Each row is a point. Each copy is the shape, with its points in the same order, stretched, turned, moved and blurred by noise. Is it also mirrored, or only turned?

Shape (6 x 3)
[[-28 -24  69]
 [ 10  15 -42]
 [ 84  33 -30]
 [  9  35   9]
 [  0 -14  46]
 [  2  20  20]]
Copy 1 (6 x 3)
[[-53   0  61]
 [ 24  31 -36]
 [ 95  64  -7]
 [  5  57   1]
 [-17  12  47]
 [ -8  41  17]]
Copy 1 is: only turned
Copy 2 (6 x 3)
[[-33  42 -38]
 [ 22 -28  36]
 [ 91 -13  28]
 [ 22  23  32]
 [ -1  26 -26]
 [ 10  25  16]]
Copy 2 is: mirrored

Shape (9 x 6)
[[ 47  -7  57  84  10  32]
 [ 34  32  31  47  22  79]
 [-28  -5 -12   5 -29 -35]
 [-13 -16  19 -53 -51  -1]
 [-12 -34 -41  -7 -73  17]
 [-25 -36 -43 -30  -8 -31]
 [ 60  53  25  57  -7  27]
 [-48   2   1  21 -32   6]
 [-10 -21  20 -65  -8 -50]]
Copy 1 (9 x 6)
[[  6   1  46  92  14  17]
 [ 13  17  48  72  35  80]
 [-50  32 -31  -4 -15   6]
 [-28  21  31 -61 -36  30]
 [-39 -26 -43 -25 -50  58]
 [-31  -4 -42 -56  -1   4]
 [ 35  43  22  79  -1  48]
 [-62  11  -8  -1  -9  30]
 [-12  31   7 -75 -14 -12]]
Copy 1 is: only turned
Copy 2 (9 x 6)
[[ 29  46  73  88 -30  22]
 [ 24  67  50  61  11  70]
 [-11 -27   1   5 -24  -2]
 [  6   5  22 -62 -46  34]
 [ 11  -9 -28 -15 -66  56]
 [-41   3 -25 -25 -41  -4]
 [ 69  31  40  65  26  34]
 [-18 -23  24  12 -22  44]
 [-22  17  21 -63 -33 -25]]
Copy 2 is: mirrored
Copy 3 (9 x 6)
[[-44 -29  30  87  68  12]
 [-48  14 -12  50  61  32]
 [-11 -11  36   1  -4 -71]
 [-14 -31  43 -57   1 -22]
 [ 23 -19  27 -10 -45 -13]
 [ 41 -14  23 -31   8 -76]
 [-74 -22 -28  55  31   5]
 [-16  18  54  11  -8 -35]
 [ -8 -44  35 -65  41 -73]]
Copy 3 is: mirrored
